Each row is a point. Two turns around zero, p and q, are shown by what they do to some points. Write where each new point lands after one turn and then the other. Backwards means that the second turn is done in reverse. Each puzzle has new turns, and all numbers are rounded.
In the rows, zero is written as 128.

Turn p:
[ 79 124 119] => [ 85 107 141]
[145 161 162] => [138 175 142]
[127 101 149] => [144 112 154]
[161 126  82] => [145 118  75]
Turn q:
[159 113 172] => [156 134 176]
[129 138 138] => [124 139 136]
[132 147 114] => [127 144 110]
[154 109 111] => [161 117 117]
[153 115 121] => [157 124 126]
[ 42 146 111] => [ 44 110 102]
Where do these land?
p, then q: [146  65 136] => [182 105 157]
q, then p backwards: [ 84 133 130] => [ 88 136 111]
q, then p backwards: [132 153 143] => [126 152 145]
p, then q backwards: [151 162 103] => [135 161  94]

Turn p:
[ 73 103 101 138 114 142] => [ 67 105 127 117 142 143]
[158 138 165 170 157 120] => [166 129 137 175 150  99]
[ 96 156 148  88 187  93] => [126 181 136  88 152  69]
[118 167  89 119 111 154] => [104 162 100 128 119 167]
[140  97  85 109 102 117] => [124  93  99  97 101 146]
[110 103 160 100 119 123] => [124 118 171 101 120 118]
[167 105 114 150 111 163] => [153  95 118 148 131 172]
[162 155 164 149 123 112] => [162 142 139 169 109 109]
Turn q:
[127 114 134 175 148 113] => [125 118 145 175 146 117]
[112 128  97  71 142 134] => [109 140  79  86 136 124]
[ 83 152 141 134 115 127] => [100 165 144 134 116 149]
[143 152 153 106 139  72] => [142 164 148 113 129  73]
[122 113 141 113  53 139] => [114 107 150  99  64 148]
[109  95 138 106 181 134] => [ 95 116 121 112 185 116]
[185 103  89 162 137 153] => [174  71  98 159 135 134]
[143 167 132 156 109 152] => [165 143 140 144 113 163]
Where do these land?
q, then p: [ 81 141 119 156 152 134] => [ 98 150 120 160 165 131]
q, then p: [107 102 147 131  91 151] => [106 114 174 119 130 151]
p, then q: [115 119 171 104 165 156] => [147 149 158 100 175 114]
q, then p: [121 125 129 112 137 169] => [132 135 131 103 155 153]
p, then q: [131  87  94 159 128  97] => [ 92  88  98 145 122 102]
p, then q: [189 168 137 150 114 120] => [184 112 130 166  93 137]
p, then q backwards: [152 154  98  85 109  68] => [142 151  86  81  81  97]

Turn p:
[117 143 151 101  83 153 119 128 155] => [145 150 155 102  82 136 108 125 144]
[102  86 116 123 108 133  81 132 108] => [102  99  99 102 114 138  82 140 124]
[145 117 144 142 121 147  90 125 167] => [159 112 134 140 118 122  87 127 160]
[128 106 132  99 202 152 140 152  99] => [121 134 133 120 201 165 133 173 121]
[125 109 134 159  90 170 123 164 134] => [122 101 141 152  80 158 113 154 144]
[186 177 106 105 207  80 207  77  61] => [152 154 122 134 225 121 227  87  48]
[123 154 118 142 131 126 125  97 109] => [124 138 113 138 133 137 132  88 114]
[102 139  93 138 105 125 111 143 170] => [123 146  93 135  88 113 122 135 166]
[ 97 125 157 140 143 119 142 113 134] => [ 97 131 153 126 145 122 129 108 148]
[124 147 151 132 121 106 101 164 132] => [118 149 141 148 115 101  96 146 117]
[160 104 107 128  98  96 169 112 137] => [144  92 124 112 110  95 179 123 120]
Turn q:
[137 119  96 159 124 107 173 141 112] => [112 115  95 160 138 140 173 121 113]
[133  91 131 163 157 157 149 127 132] => [127 102 154 151 164 147 151 121 154]
[125  92 110 116 105  92 112  74 130] => [136  95 104 142 106 102  95  77 128]
[103 174 171 119 112 117 138 134 149] => [110 170 154  99 102  97 145 131 118]
[141 181 126 158  95 112 119 155 155] => [132 181 113 143  84 121 156 154 139]
[ 88  97 103  90  99 168  93 152 145] => [ 97  89 133  99  90 158  83 155 154]
[182  80  99 145 162  92 163 153 133] => [157  75  91 167 166 113 173 147 127]
[119 172 135  99 148 144 115  71 150] => [137 168 127  78 142 110 101  92 155]
[ 93 106 138 120 172 151 101 139 103] => [104 116 159 128 170 138  84 147 126]
[160 169 172 111 105 139 117 134  71] => [169 171 151 113 118 153 120 133  65]
Where do these land?
p, then q: [ 91 136 139 124 123 141 150 108 176] => [129 141 137  90 103  95 146 113 160]
q, then p: [117 122 103  50 125  52 155 102 157] => [108 113  59  58 134  74 151 132  95]
p, then q: [183 120 108 155  74 157 123 144 167] => [175  95 123 166  72 150 164 130 137]
p, then q backwards: [ 99 119 111 139 138 164  40 139 146] => [117 128  64 117 133 141  50 113 124]
p, then q: [117 122 104 149 158 126 140 158 119] => [ 89 128 124 144 146 139 148 147 143]
p, then q: [141 125 106 138 154 154  83  95 112] => [151 122 107 140 158 156  93 122 165]
p, then q: [111 102 102 107 133 147 121 129 101] => [112 107 118 102 138 159 109 147 134]
q, then p: [101 152 118 134 125 117 154 142 105] => [ 92 152 118 125 128 153 143 120 119]
p, then q: [183 156 219 118 141 120 156 138 105] => [171 158 201 148 163 109 139 125  68]
q, then p backwards: [127 109 184 144 137  93 149 142 113] => [164 138 162 142 129  87 159 142 109]
p, then q: [138 146 114 151 100 137 137 112 107] => [130 124 127 138 118 159 134  89 122]

Turn p:
[125 142 151 143 113 109 136 161 157 192 154 133] => [120 115 160 126 100 122 149 162 141 188 156 117]
[145 100 145 110 150  99 133  95 158 117 111 139] => [158  98 154 121 143  99 132  99 135 121 103 148]
[114 114 150 110 124 123 128 138 133 201 157 137] => [124  99 145  88 121 122 139 141 118 181 164 110]
[143 145 135 212 122 120 160 123 131 111 157 119] => [122 141 142 207 122 168 153 112 141 148 139 139]
[131 109 133  94  99  46  87 153  78  92  99  99] => [108 138 174 134  96  77 101 126  64  66 104  90]
[122 152 139 197 154 112 104 147 127 144 105 133] => [103 141 160 176 154 139 100 157 136 165 112 128]
[131 144  93 103 129 164 153 140  90 177 135 175] => [145 132  73  98 145 140 147 176  87 157 150 134]
[138 157 155 151  96 152  74 136 138 116 146 146] => [131 148 153 132 103 161  80 149 148 122 161 152]
[123 148 115 115 116 139 138 108 156 128  78 109] => [139 147 102 116 109 112 117 117 152 141  80 132]
[101 164 143 138 132 141 144 130 121 109 142 100] => [100 175 128 130 129 142 145 110 146 129 135 125]
[125  89 135 106 115 165 134 136 117 120 126 120] => [125 105 113  94 121 159 133 120 125 102 122 113]
[143  65 147 116 148  95 138  73 101 109 153 152] => [153  80 152 128 160 123 140  69  79 105 141 148]
[152 122 150  95 139 161 141 157 118 112 157 118] => [145 135 135  97 136 155 161 138 140  91 150 107]
[134 118  31  96 161 154 133  74 131  91  94 103] => [154 129  28 138 165  88 109  91 141  89  95 121]
[ 93 152  94 135 121 141 119 147 163  99 106 137] => [ 93 141  96 137 116 113 114 151 165 115 109 158]
Turn q:
[112 109 113 161 129 140 104 111 133 109 120 108] => [120 108  91 158 132 120 120 111 127 114 129 107]
[125 140 123  99 175 120 131 135 126 122 116 152] => [127 158 128  95 160 121 112 132 120 116 116 149]
[153 176 151 127 119 109 133 113 118 117 127 115] => [141 154 177 142 110 109 119 119 131 122 117 115]
[ 96 121 116 108 143 161 104  68 156 191 122 118] => [ 95 122 106 111 159 165 113  70 157 179 112 103]
[118  84  94  70  99 118 146 120 205 115 124 155] => [113 111  88  59  97 121 143  96 177 124 161 174]
[156  76 142 145 153 119 104 133  89 164  90 132] => [162  98  99 113 143 119 119 153  87 164  83 106]
[171 128 165 175 132 167 163 102  91 118 140 146] => [172  92 175 154 141 154 150 109  87 101 107 120]
[ 93 169 142 140 123  78 146 155 116 150 120 103] => [ 98 161 153 166 124  97 136 163 141 159 109 145]
[146 141 103 137 128  95 124 140 170 124 188 118] => [157 146 130 147 133 110 126 125 162 141 195 144]
[123 125 118 138 100 121 154 108  85 122 151  96] => [116 135 139 159 105 121 166 111  90 140 143 113]
[165 151 107 103 100 133 141 141 127 117 120 196] => [159 145 142  95  85 164 111 129 120 105 128 176]
[105 103 189 125 117 175  65 175  87  77 127 147] => [ 92  73 137 116 127 144  82 195  89  71 137  86]
[105 139 134 142 156 148 144 132 137 112 115 154] => [116 124 129 134 159 139 124 127 132  94 108 154]
[125 130  96 121 117 110 134 160 153 154 131  50] => [123 165  98 144 117 108 172 150 174 161 146  96]
Where do these land?
p, then q: [131 123 135 144 116 129 161 160 137 154 160 101] => [116 115 138 146 127 140 186 129 151 143 138 123]
p, then q: [144 112 181 110 154 109 151 102 113 100 115 136] => [139 118 170  96 143 111 129 103 103 103  86 124]
q, then p: [115 178 106 122 137 134 123  93  81 172  85 157] => [132 178 108 102 141 150  67 142 112 167  92 138]
q, then p: [ 97 126 130  93 147 100 133 167 146 165  90 150] => [112 123 119  87 132  85 128 189 134 143 110 146]
q, then p: [101 166 125 120 106 174 130  92 127  88 101 150] => [104 151 113 115 119 153  90  85 138  99 106 172]
p, then q: [101 105 142 153 118 140 110 119  77 145 157 118] => [ 90 121 130 143 155 157 128 115  96 140 146  89]
p, then q: [118 103 147 112  99 124 127 119 151 142  95  81] => [104 115 118 108  86 110 132 105 150 147 105  97]
p, then q backwards: [118  91 124 110  98 119 162  87 157 119 157 134] => [135  85 113 133  92 122 161  86 154 112 131 142]
q, then p backwards: [155  99 101 174 139 155 150  94 105  96  91  82] => [165  96  81 116 130 109 184 110 101 101 115  86]
p, then q: [145 148 114 174  96 117 118 169 170 135 169 157] => [144  79 133 166 117 155 136 172 155 136 167 160]
q, then p: [183 124 151 120 130 171  99 160 126 124 114 140] => [156 130 132 108 116 147 123 144 154  72 117  85]
p, then q: [159 156 119 107 146  92 111 167 110  87 164 162] => [149 135 170 151 139  96 125 171 106  85 163 156]
q, then p: [ 97 134  90 127 177 100  89 136 165 137 164  96] => [115 135 121 161 164  73 123 139 166 158 181 124]

Turn p:
[ 80 133 134 121 144 126 121 132 118 133 101 147 171 124] => [109 124 148 136 168 162 143 101 105 111 117 127 147 123]
[130 137 111 136 144 137 155 125 141 137 129  99  92 143] => [129 168 102 125 125 120 131 142 145 140 129 105 110 144]
[124 125 149 139 115 157 132 155 160 155 128 119 144 146] => [107 126 162 114 124 132 137 131 163 138 117 111 143 157]
[121 152 115 124 129  85 111  90  91 119 135 147 111 146] => [116 136  94 149 119 132  92 124  76 114 140 150 120 123]
[155 139  95 130 114 113  81  83 155 140 113 137 127 136] => [104  93  79 120 102 148  89 110 138 133 113 129 116 116]
[148 141 125 104 115 156 138 133 107 157 127 135 119 114] => [141 140 147 107 105 162 131 143 129 143 140 138 113 120]
[102 148  96 124 144 116 134 128 112  97  89 145 144 120] => [141 139  97 147 152 161 147 111 110  99 118 137 148 113]
[174  86 159 121 152 160 122 142 120 154 110 127 139 120] => [149  98 167 113 144 135 141 133 155 151 116 148  80 144]
[153  99 172 154 125 148 141 146 143  74 135 119 108 139] => [153 121 144 144 111  66 155 125 163 106 129 139 118 155]
[182 129 102 114 112  86 153 107 117 133 154 120 123 137] => [164 127  91 101 106 111  91 148 101 158 128 144 131 137]
[ 63 128 152 133 127 118 162 172 135 145 123 117 116  84] => [100 170 163 131 157 113 181 151 119 138 117 113 156  95]
[118 124 121 133 145 114 152 128 125 130 133 176 126  98] => [125 134 117 130 147 129 154 114 115 152 153 161 143 108]
[117 135 163 117 149 111 114 137 157  86 127 132 130 125] => [128 138 141 146 144  92 118  94 145 104 110 142 139 111]
[117 125 124 131 106 146 139 101 117 132 154 106 136 123] => [133 123 134 115 107 124 131 127 106 131 148  89 126 131]
[124 159 116 152 113 104 110 124 123 117 132 120 141 128] => [123 120 112 159 110 132 112 129 111 126 114 117 154 123]
[124  92 102 109 110 164  96 123 115 134 113 115 128 173] => [119  98 124 101 133 155 114 151 142  82 142 108 100 155]
[145 124 140 135 134 136 114 150 140 133 172 112 122 121] => [136 123 153 140 123 103 107 143 154 150 143 116 130 124]
Turn q:
[116 128 135 139 152 127 125 108 122  76 142 139 119  92] => [130 139 148 160 127 106 135  98 131  90 149 137 120 101]
[123 111 118  78 160 127 137 125 125 156 127 135 115 144] => [126  98 113  90 150 111 134 117 109 147 117 152 141 112]
[139 140 159 138 129 107 114  79 136 122 121 115 117 109] => [144 131 161 139 106 119 109  89 141 123 103 130 107 133]
[155 100  78 152 112 134 127 156 109 165 142 139 130 133] => [140 116  90 133 107 115 141 179 120 168 151 108 127 126]
[151 144 108 143 116 144 158 124  99 152 142 119 140 150] => [154 149  97 130 125 134 147 144 118 157 133 141 117 160]
[155 120 120 131 115 140 115 161  84 146 120 139 141 152] => [145 106 120 146 138 141 137 171  97 152 135 119 138 150]
[ 97 129 145 131 124 155  95  90 155  85 133 114 138 101] => [117 147 141 149 110 155 108  69 131  96 137 113 135 100]
[154 115  99 139  85 147 155 151 101 142 103 138 142 112] => [150 139 109 136 112 147 168 183 111 137 115 107 121 120]
[166 131 143 156 125 161 144 153 138 156 117 123 134 132] => [152 122 125 133 131 170 138 159 160 156 132 134 116 134]
[ 94 122 139 158 136 129 127 121 122 121 112 106 130 114] => [111 144 134 157 141 127 139 104 147 133 117 105 128 123]
[113 153 128  93 151  98 121 144 154 147 130 144 151 136] => [120 137 139  91 151 111  91 140 130 127 119 147 164 125]
[111 160 131 137 130 128 112 105 145  96 114 122  90 123] => [107 140 139 138 135 130 100 100 128 102 124 127  83 119]
[109 128 158 112 122 107 138 132 154 144 137 162 127 163] => [ 88 113 136 106 119 128 116 139 138 125 112 167 151 148]
[126 118 131 145 130 117 121 106 152  67 115 104 132 126] => [132 127 122 149 124 127 118  95 153  72 124 104 120 129]
[112 121 128  67 133 100 130 166 126 146 165 121 114 133] => [107 112 146  62 144 101 138 132 106 134 153 128 152 137]
Where do these land?
q, then p backwards: [ 73 137 146 124 100 138 127 128 156 150 140 125 142 118] => [ 97 169 135 117 111 134 136 131 160 168 124 143 125 132]
q, then p: [136 126 151 125 134 120 197 164  80 152 143 149 112 159] => [123 171 131 105 171 130 145 138 126 144 149 180 155 180]
p, then q: [135 115 109 139 128 134 127 151 148  92 131 146 191 135] => [169 104  93 140 112 133 126 114 156 113 121 135 173 127]
p, then q: [138 106 140 111 139 123 118 107 123 123 135 130 160 133] => [141  89 133 137 121 114 128 103 116 132 122 133 131 126]
p, then q: [117 112 125 126 164 131 142 120 151 119 136 119 101 103] => [137 148 135 102 132  90 119 118 150 136 129 135 105 116]
p, then q: [124 157 116 142 121 135 135 108 147 147 128 133  99 130] => [105 166 114 112 117 137 119 129 114 141 127 118 117 128]
q, then p backwards: [129 140 117 130 131 165 132 112 140 117 122 134 124 138] => [132 144 107 117 143 126 117 112 117 125 109 146 117 126]
p, then q backwards: [122 125 116 127 145 156 101 135 148 150 136 111 100 137] => [120 137 123 166 125 127 122 153 161 128 121 112 108 123]
p, then q: [151 115 134 121 112 155 111 144 149  67 139 146 114 115] => [139 122 137 117  74 116 122 137 159  76 136 129 133 121]
p, then q backwards: [149 110 130 143 131 114 115 131 149 143  42 145 110 130] => [118 116 143 132 126 139 190 108 147 139  83 146  98 166]
q, then p backwards: [131 179 117 112 161 110 109 118 153 128 144 143 129 114] => [140 133 145  71 145 105 121 132 133 121 162 137 113 140]
p, then q: [104 134 140 135 113 111 114 125 150  70 139 128 138 140] => [141 143 125 156 112 101 117 113 137  86 115 106 149 142]
p, then q: [150 127 127 116 112 118 122 128  97 140 115  88 168 119] => [156  87 139 139 146 156 148 137 115 140 114 102 122 130]
q, then p: [101 110 110 114 111 110 110 127 104 129 116 131 120 114] => [134 133 133 138 139 127 141 149  86 121 106 112 124 120]
q, then p: [126 163 146 146 119 119 121 145  31 149 133 122 153 120] => [128 155 159 173 124 143 120 146  98 169 110 145 119 202]
q, then p backwards: [150 107 141 147 123 121 126 118 114 148 151 129 102 114] => [157 119 152 155 119 150 130 118 124 134 145 130 122 109]
q, then p backwards: [141 112 113 118 132 117 169 116 135 152 125  98 111 155] => [157  95 116 136 129 129 157 107 158 132  99 123 126 134]

Turn p:
[141 106 139 131 120 148 117 162 154 105 128 128 143 132] => [163 140 143 115 139 117 123 130 132 145 155 131 152 110]
[125 136 162 118 118 122 157 133  97 156 146 154 110 164] => [115 120 132 161  69 149 142 119 111 135 121 154 137 125]
[138  92 124 155 136 135  97 130 140 157 153 160 124 127] => [114 110 170 108 150 140 134 111  96 154 121 129 146 114]
[106 108  92 111 132 137 159 138 115 107 154 151 140 158] => [142 110 128 144 123 130 118 116 121  93 124 139 187 152]
[118 135 116 100 112 135 129 139 124 144 144  99 156 106] => [133 137 104  96 118 127 157 118 129 104 146 109 130 139]
[153 152 113 117 114  96 114 116 143 100 125 115 105 154] => [153 115 114 163 159 134 145 160 131 122 129 145 103 129]
[144 115 117 131 125 145 161 136 152 156 103  98 131 148] => [162  96 107 107 111 140 119 117 154 157 125 122 126 136]
[108 130 157 118 132  98 102 103 155  98 126 124 111 136] => [136 152 155 140 139 123 124 175 117 128 126 143  99 151]
[119 119 120 151 128 129 110 107 116 109 139 156 108 107] => [ 92 129 159 142 155 133 113 131 123 115 129 123 131 121]
[ 95 154 129 137 148 149 115 135 136 110 111 132 109 116] => [103 166 120 132 144 129 112 149 149 143 119 123 142 138]
[143 135 113 136  91  94 155 143 149 151 101 156 126 101] => [108  96  96 104 132 135 108 123 126 131 159 173 107 110]
[154 136 153 160 158 125 102 158 107 153 133 101 167 113] => [124 138 118 113 120  77 155 108 108 163 120  92 120  95]
[ 97 129 134 107 100 103 123 103  95 123 130 105 115 133] => [121 132 122 149 106 148 130 152 108  93 139 106 103 149]
[143 110 134 115 138 132 156 138 137 153  99 139 105 100] => [121 115 124  92 107 144 105 130 150 131 112 146 121  99]
[156 139 129 144 149 144 155 110 116 119 154 119 146 112] => [120 115 142 136 124  94 146  97 162 117 118 119 126 124]
[110 153 116 118 147 156  97  98 110 107 104 111 151 141] => [141 174 113 150 152 127 119 112 133 120 104  94 118 154]
Turn q:
[141 143 117 120 133 130 108 142 144 134 151 122 125 116] => [150 145 113 116 128 133 120 116 145 116 119 145 133 134]
[152 143 120 145 122 133 130 121 101 124 135 125 119  52] => [167 138 107 100 181 102 117 117 104 149 134 133 113 117]
[149  31 128 115 112 125 132  46 139 135 143 145 147 145] => [133  60 167 141 113 153 145 117  60  98 183 161 146 155]
[142 142 155 126 150 107 136 102 119 141 109 128 132 141] => [128 137 171 148 130 131 139 106 120 144 119 120 130 115]
[117 143 139 119 117 137 138 143 132 144 169 125 140 146] => [123 137 108 132 100 123 134 112 147 104 138 135 126 100]
[116 126 116 118 115 111 120 139 128 145 133 152 102  87] => [153 154 125 107 135 109 132 164 122 134 140 154 127 129]
[122 140 111 120 200 120 122 148 143 146 130 122 141 128] => [149 131 131 125 132 141 174 117 173 138  91 131 151 137]
[126 154 105 118 115 131 136 121 125 138 126 130 139 154] => [102 144 129 129 115 121 138 109 139 122 134 128 107 144]
[135 131 136 110 122 114 135 139 134 120 118 102 117 151] => [127 131 149 136 113 120 109 128 144 112 122 104 131 135]
[123 130 141 113 111 199 132  81  87 108 144 124 109 125] => [116 118 117  77 125 163 120 103  92 131 171  93  99 103]
[118 134 122 115 137 133 131 160  95 140 114 125 140 133] => [133 142 111 134 115 116 155 136 131 133 112  97 116 131]
[121 153 136 122 115 153 146 154 146 149 110 122 134 138] => [125 135 120 147 115 132 125 135 164 130 128 120  88 118]
[122 127 135 160 116 118  96 128 139 144 109 114 138 137] => [125 134 117 165 119 135 107 127 129 158 131 136 142 144]
[144 120 140 144 116 114 127 153 132  82 112 160 113 135] => [103 129 132 133 149 129 100 165 105 110  93 128 132 123]
[116  88 120 181 129 108 133 122 146 107 119 121 114 151] => [ 95  97 130 155 152 131 113 152 129 130 142 128 174 143]
[103 142 127 122 138 116 129 150 137  89 126 130 138 109] => [119 115 120 101 125 106 119 144 142 139  91 131 133 120]
Where do these land?
q, then p: [114 173 125 119 107 154 125 128 123 110 133 129 134 146] => [112 145 117 123 142 167 131 153 133 114 133 125 118 156]
q, then p: [157 160 175 136 151 135 162 138 111 114 108 112 136 138] => [109 136 136 104 129 116 108 152 159 145 115  90  81 122]
p, then q backwards: [132 118 106 135 139 103 128 106 155 150 105 122 150 106] => [139 140 102 117 115 147 137 119 131  89 122 127 139  93]
q, then p: [ 95 125 132 105 130 122 118 115 144 161 146 142 107 106] => [124 130 130 117 116 133 161 108 131 119 150 172 138 110]
p, then q backwards: [107 107 104 116 123 100 127 143 143 125 108 136 121 121] => [130 104 123 133 108 137 114 133 138  98 139 141 108 108]
q, then p: [144 101  98 103 136 104 119 142 131 136 119 132 125 129] => [163 121 118 163 115 113 121 127 127 139 132 145 136 119]
q, then p: [106 156 115 149 135 146 114 139  86 126 155 150 128 175] => [101 137  86 127 131 130 123 119 153 101 141 112 139 184]
q, then p backwards: [126 120 118 105 129 117  98 103 136 136 157 112 105 136] => [103 104 135 106 111 155 146 141 141 128 139 141 148 129]
p, then q: [163 119 104 134 120  97 123 141 140 130 121 155 129  95] => [154 119 136  88 138 128 159 154 108 131 115 140 146 126]
p, then q backwards: [146 131 172 142 118 146 166 154 130 116 147 109 165 157] => [ 97 125 137 109 122  97 126 116 123 181 140  84 152 119]
q, then p: [131  92  85 109 153 127 124 121 149 128 117 140 130  74] => [174 107 133 132 104 135 124 116 120 127  92 167 155  97]
q, then p: [121 154 136 164 123 161 135 143 124 124 135 110 103 150] => [113 140 124 100 162 125 146 140 147 134 125 101 137 160]
p, then q: [125 106 119 129 125  90 135 120 119 107 138 120 132 106] => [130 120 127 115 123 113 114 149 113 114 107 113 162 125]
q, then p: [102 117 125 106  97 151 131  81 111 156 146 134  93 150] => [112 138 152 144 103 140 186 127 136  96 158 126 152 144]
q, then p: [130 146 157 144 120 156 109 145  97 131 112 110 141 126] => [109 112 105 118 147 149 139 124 140 137 124  86 108 125]
q, then p backwards: [150 124 177 151 139 138 135 131 148  97 101 135 149 133] => [155 108 113 149 144 118 121 107 104 134 107 150  87 147]
